Each row of a before or after table is a point. The points were changed in one or more steps. Then noise was added and the rows were shuffled. The steps act on how far a point lies along the listed directions, d1 being the first. Name the steps. A step turns or swaps two directions, mirrors them in a line or flattens them onto one, adds a multiple of one to another, or multiplies one. Angles are multiples of 10 degrees, from the lower direction toward the higher: turns from -170 to 170, lines from 10 to 170 but not 90. Use the fewest steps. Two steps may share a direction if one is a turn and the other turns, adds or multiplies; they go together, in the order done. Otherwise the lowest direction goes first.
(in the rows, 128 means zero)

Directions:
(1): [ 72 127]
(2): [129  72]
Before (14 x 2):
[[146 129]
 [148 164]
 [155 143]
 [105 109]
 [146 112]
 [120 136]
 [148 147]
 [134 132]
 [ 79 154]
 [134 121]
 [114  78]
 [ 51  33]
 [125 154]
 [157 143]]
After, 14 rows:
[[144 109]
 [159 138]
 [160 122]
 [111  78]
 [  4 149]
 [127 149]
 [131 124]
 [130 120]
 [ 83 154]
 [138 136]
 [102 124]
 [168 118]
 [129 138]
 [160 135]]
Steps: mirror d1 and d2 in the line at 20 degrees

Directions:
(1): [176 141  89 143 121 200]
(2): [178  80 191 113 110 140]
(3): [133 163 138  46 162 144]
(4): [194 139  95 120 129  66]
(5): [147 179 176 175 173 127]
Before, 13 rows:
[[121 108 135  91 105 162]
 [139 130 146 233 145 189]
 [160 120 101 191 109  91]
 [126 136  44 138 123  71]
 [136 153  78 105 114 120]
 [120 220  75 131 165 177]
 [144 187 142 110 174 124]
 [158 129 171 224 159  61]
 [ 55 135  79  87 168 102]
 [152 128 148  64 149  96]
 [161 137  67 197 123 123]
 [ 92 142 169 109 169 123]
 [118  97 150 127  97  82]]
After:
[[140  94  98 158 107  89]
 [ 67 150  66 132 115  75]
 [103 156  92  90 148 186]
 [ 81  93 102 130  95  95]
 [120 138 110 102 127 207]
 [ 84 156 136 155 128 135]
 [140  73  65  83  92 207]
 [152 129 146 153 112 168]
 [149 144 177 124 139  93]
 [178 126  75  26 142 129]
 [ 75 156  93 189 140 192]
 [103 134  72 248 148 112]
 [ 94  87 167 154 116 113]]
Steps: add 0.7 times d2 to d1; turn d1 and d3 by 120 degrees; turn d4 and d5 by -170 degrees

Directions:
(1): [187 122 168 165 174 102 186 159 123  91 176]
(2): [121 148  55  95 142  78 169 195 136 166 123]
Before:
[[127 151  98  97 136  99 140 139 123 135  99]
 [168 154  86  99 173  52 172 216 120 141 158]
 [ 91  98 190 135  78 201  30  62 121 126  85]
 [140 144  79 124 151  81 157 234 131 177 141]
 [ 76 140  98 112 106 118 130 156 127 204 109]
 [128 152  83  85 159  35 197 216 127 161 150]
 [ 89 123 159 119 103 195  58  31 132 128 110]
 [ 72 149  69 130 139  90 125 174 142 145  94]
 [127 108 160 152 160 137 145 135 112 131 121]]
After, 9 rows:
[[126 105 156 151 156 127 153 140 115 136 114]
 [ 62 131 129 151 113 147  68 105 134 128  85]
 [125 135  59  92 151  59 170 246 136 190 113]
 [135 113 203 143 101 173  48  59 104  85 136]
 [101 108 215 130  92 179  56  37 110 116 132]
 [111 109 193 166  92 195  44  85 114 130 113]
 [115 139 136 110 121 139  98  98 114 115  95]
 [114 159  46  88 158  72 184 191 137 173 138]
 [ 66 135 121 122  94 146  98 111 121 192 102]]
Steps: mirror d1 and d2 in the line at 160 degrees

Directions:
(1): [125 191  82 132 176 189  90 142 159 190  92 173 107 187  81 111 128 120]
(2): [140 136 162  89 126 123  52  21 140 111 159 112 136 131  56 161 116 146]
(3): [197 178 127  91 151  38 133 164 136  87 145 134 132 140  92  48 123 124]
Before, 11 rows:
[[140 101 175  94 101 102  47  30 118  92 172  99 129  87  67 160 152 144]
 [ 84  44 126 184  96 176 179 117 105 136 119  88 147 105 199 187 152 105]
 [ 96  28 185  95  33  98 164  62  84  64 156  71 149  46 164 180 125 132]
 [145 104  97 147 127  91 207 249  86 108 127 163 124 104 195  75 133 122]
 [133  61 199 122  55  14 193 144  85  57 158  76 167  51 203 137 149 133]
 [121  37 173 143  89 112 206 181  81  84 176  91 149  46 191 191 141 128]
 [167 112 153  94 126 108  95  56 132  76 157 120 152 127 103 137 113 162]
 [147 171  88 146 159 134 166 214 140 164  89 170 139 172 165  71 136  90]
 [107 187 102 141 180 174 100 145 182 171  89 175 106 191 107 110 120 136]
 [139 160 137 132 144  74 136 196 131 144 100 136 127 140  98  56 144 138]
 [129  63 179 130  56  51 153  95 103  48 144  99 177  58 181 129 153 128]]
After, 11 rows:
[[161 133 163  78 118  84  42  50 125  94 170 114 128 104  48 131 145 135]
 [119  93  86 156 122 142 200 246  89 132 115 166 115 108 207 102 139 118]
 [186 134 148  82 142  98  98  72 135  78 150 140 147 141  90 109 118 159]
 [132 103 163 126  91  76 164 159 103 103 126 111 146  96 176 124 147 124]
 [107 152 127 142 154 138 124 139 168 146 115 149 109 158 132 123 116 137]
 [116  77 146 149 116 164 171 169 102 122 157 114 130  81 163 186 138 125]
 [131 102 153 128  93  87 133 111 120  84 116 128 159 104 150 119 152 124]
 [ 86  71 124 174 104 194 145  88 124 149 118  89 145 114 162 193 153 108]
 [126 145 102 154 141 139 181 211 134 150 109 163 142 152 195 102 143  93]
 [130 142 142 144 142  94 154 198 141 144  94 138 124 134 124  71 153 143]
 [104  85 153  92  68 127 132  66 111 103 144 100 136  88 116 156 117 126]]
Steps: multiply d1 by 0.4; turn d2 and d3 by 20 degrees
